Every row gives one point. Each copy is the shape, with its points in the same order, turned, moved and blurred by noise. Some copies are also mirrored. Which?

Shape:
[[ -8.2   5.8  12.9]
 [ 15.1 -23.8  15.2]
 [-20.8   2.4  -2.2]
 [ -3.1   4.2  -6.9]
 [ 19.2 -27.6   6.5]
 [-16.4   4.9  -7.5]
 [ 25.5 -12.6  -3.7]]
Copy 1 (7 x 3):
[[  4.6 -14.6   0.6]
 [  2.4   3.0  33.3]
 [-10.1  -6.9 -10.6]
 [  4.2   5.3  -5.3]
 [ -3.9  11.0  39.1]
 [ -6.4   0.9 -12.9]
 [  6.6  20.9  28.2]]
Copy 1 is: mirrored
Copy 2, 7 rows:
[[ -7.6   8.1  13.5]
 [ 18.6 -18.5  22.5]
 [  1.4  20.8  -2.0]
 [ -2.9   4.4  -4.4]
 [ 23.1 -21.4  13.9]
 [ -2.1  16.3  -4.9]
 [  9.2 -27.5  -0.2]]
Copy 2 is: mirrored

Shape (7 x 3):
[[ -4.1 -16.4   0.8]
 [ 27.4  12.9   8.1]
 [ 13.1   9.1  -3.2]
 [ 20.3  28.7  23.3]
 [ -6.6  -8.4 -11.9]
 [ -8.3   2.0   4.4]
 [-10.9  -9.3 -15.4]]
Copy 1 (7 x 3):
[[  5.3 -17.8   6.5]
 [  0.8  24.2  21.9]
 [ -1.6  13.7   6.3]
 [-15.9  25.9  31.6]
 [  1.9 -11.8  -6.6]
 [-12.4  -9.8   8.1]
 [  1.2 -14.5 -11.4]]
Copy 1 is: only turned
Copy 2:
[[-14.7 -26.9   1.4]
 [  1.6   5.4  25.7]
 [  4.5  -2.6   7.9]
 [ -8.9  24.5  21.4]
 [ -3.4 -25.4  -9.9]
 [-12.1  -9.3  -4.0]
 [ -3.2 -26.2 -14.0]]
Copy 2 is: only turned

Shape:
[[  9.4  20.4 -19.1  -2.4]
 [-20.3 -11.3   5.6 -13.3]
 [ 15.9  17.6 -20.3  16.6]
 [-11.4 -15.3  -8.7   7.8]
 [-15.0   1.7   0.5  10.0]
 [ -4.3  11.2 -23.7  14.5]
 [ -4.9   2.7  10.2  -9.4]
 [ 14.9  -4.1 -19.0  -4.3]]
Copy 1 (8 x 4):
[[  0.8  16.8 -27.0 -19.5]
 [  1.8   2.5  22.3 -18.1]
 [  4.4   8.4 -36.5  -3.1]
 [  3.2 -13.9   2.8  -8.4]
 [ 16.3   2.3   1.8  -6.2]
 [ 13.9  -1.9 -25.0 -14.1]
 [ -1.3  17.4   8.9  -9.0]
 [-15.8   0.3 -18.0 -13.6]]
Copy 1 is: mirrored
Copy 2:
[[ 13.4  23.4   6.0  16.3]
 [  8.6 -18.5 -18.0   3.6]
 [  1.2  19.0  20.8  25.2]
 [ -1.8 -17.9  -5.4  20.1]
 [  9.5 -16.9   7.5  10.4]
 [ 11.0   3.8  15.6  28.9]
 [  3.2  -3.7  -2.5  -5.8]
 [ -7.9  16.8  -4.9  18.7]]
Copy 2 is: mirrored
Copy 3 (8 x 4):
[[ 17.7 -13.7 -27.2  -4.1]
 [-18.6  -7.5   4.0 -21.1]
 [ 10.0  -8.1 -34.3  12.7]
 [-22.0  -1.7 -19.4  -7.4]
 [-14.7 -15.4  -8.9   2.8]
 [ -4.8 -19.0 -35.7   0.5]
 [ -0.6  -3.6   3.2  -8.7]
 [  1.6   9.0 -30.0 -11.8]]
Copy 3 is: mirrored
Copy 4 (8 x 4):
[[ -7.8  13.3 -26.2  12.9]
 [ 19.7 -13.2 -10.3 -16.9]
 [ -5.4  13.1 -14.2  29.4]
 [ 26.6  -8.8  -7.9   9.4]
 [  8.5 -16.1  -5.1   8.6]
 [  3.8  -4.6 -22.5  26.7]
 [  6.2  -1.0  -3.8 -13.1]
 [ 17.6  20.7 -19.3  10.6]]
Copy 4 is: only turned
